Each row is a point. Two turns around zero, p and q, are shown by what they do to some points. Where does a point land after both, in the order given? Backwards means that the second turn is done in reverse. Each puzzle has new turns, and all numbers are rounded.
In the rows, 128 means zero.

Turn p:
[130 160 103] -> [165 131 112]
[159 110  96] -> [143  83 136]
[128 115 162] -> [102 142 149]
[ 95 128 151] -> [103 156 115]
Turn q:
[159 113 114] -> [155 106 140]
[108 134 176] -> [ 76 129 132]
[107 116 134] -> [114 125 108]
[137 149  88] -> [167 153 131]
Where do these land?
q, then p: [103  97 161] -> [103 112  86]
p, then q backwards: [126 141 143] -> [126 147 123]
p, then q: [172 149 103] -> [133  85 162]
q, then p: [100 101 115] -> [141  96 106]
q, then p backwards: [139 153 117] -> [140 149 145]

Turn p:
[ 97 126  87 115] -> [ 87 131 143  98]
[135 132 147 155] -> [135 117 111 155]
[147  98 134 130] -> [152 103 135 123]
[118 160 131 149] -> [109 142 103 148]
[154 187 115 103] -> [136 185  93 107]
[114  82 166 131] -> [145  98 169 158]
[130 110 117 113] -> [132 121 143 109]
Turn q:
[200 128 141 110] -> [193 148 159 119]
[ 97 117 138 152] -> [ 88 121 134 121]
[119 162 134 118] -> [124 155 110 145]
[114  94 116 116] -> [126  98 115 104]
[110 139 110 144] -> [109 117 122 151]
Where do these land?
q, then p: [151 104 117  85] -> [165 127 124  87]
q, then p: [148 110 105 123] -> [156 107 131 120]
p, then q: [110 151 159 166] -> [ 93 104 153 158]
q, then p backwards: [152 131 148 142] -> [118 122 140  98]
p, then q: [137 158 164 148] -> [123 114 155 170]
q, then p: [107 141 104 122] -> [106 105 120 116]
p, then q backwards: [ 91 100  99 109] -> [120  93 153 166]

Turn p:
[135 133 105 108 111  95 101 161] -> [139 142 106  90 133  89 144 139]
[119 134 139  98  95  98 131 131] -> [130 126 131 112 102  95 154 107]
[ 97 154  92 136 143 116  99 124] -> [100 133  74 133 132 122 135 149]
[166 110 140 174 123 148 156  96] -> [165 119 153 176 155 152 112 110]
[149 148  90 101 142 115 152 164] -> [127 160 114  79 154 142 150 111]
[135  99 161 107 122 109 117  94] -> [129  90 146 129 114  98 104 103]
[134 125 139 160 112 138  96  98] -> [152 111 115 167 119 118 106 142]
[143  79 139 140 161 143 131 163] -> [124 129 174 111 165 135 101 157]
[ 94 126 147 132 111 109 136 122] -> [108 124 140 149 109 105 148 125]
[132 132  95 138 124 178 176 122] -> [141 124 133 137 143 196 159 126]
[103 168 161 112 164 159 113 133] -> [ 92 151 122 123  82 156  94 139]
Turn q:
[169  85 160  92 112 151 125 106] -> [144  86 151 135 102  74  98 135]
[132 170 134  91  90 103 173 122] -> [170 141 172  75 129 135 139 107]
[117 106 100 111 113  95 128 118] -> [ 99 132 126  87 119 110 139 125]
[127 140 154 154 162 126 175 145] -> [151 143 145 159 173 129 160 136]
[126  88 119 146 124 163 134 111] -> [ 93  91 144 153 125 123 126 133]
[144 103 135 107 157 143  99  94] -> [118 112 109 148 124  87  93 107]
[105 167 108 118 149 139 125 160] -> [134 149 112 116 163 168 108 133]
[116 129 103 150 160  97 119 134] -> [107 149  90 127 147 129 153 124]
[114 154 172 125 148 134 105 163] -> [159 170 118 155 133 139 101 152]
[154 132 124 154 108 114 108 143] -> [142 119 103 128  99 140 151 141]
[104 135 100 159  86 144 117 111] -> [ 94 117 138 126  95 173 137 114]
Where do these land?
p, then q: [154 155 129  91 108 152  99  96] -> [119  75 121  97  90 123 116 122]
q, then p: [ 95 103 126 168 109 100  93 143] -> [123 154 124 138 105 140 192 148]
q, then p: [128  86 127 135 142 107 148 125] -> [ 92 143 143 131 143 109 147 114]
q, then p backwards: [ 97 106 175 147 127 114 148 140] -> [105 126 152 169 113 122 141 167]
p, then q: [129 156 122  97 159 161 102 105] -> [ 95 101 120 108 107 150  86 132]
q, then p: [155 142 136 149 145  91 145 165] -> [137 162 133 107 165 157 139 100]
q, then p backwards: [130 156 102  90 129 133 155 113] -> [169 107 121  97 147 121 146 128]
q, then p: [151 131  90  95 122 158 123 152] -> [130  95 132  81 139 126 109 156]
p, then q: [113 117 145 180 111 137 139 111] -> [132 128 126 172 121 143 168 145]
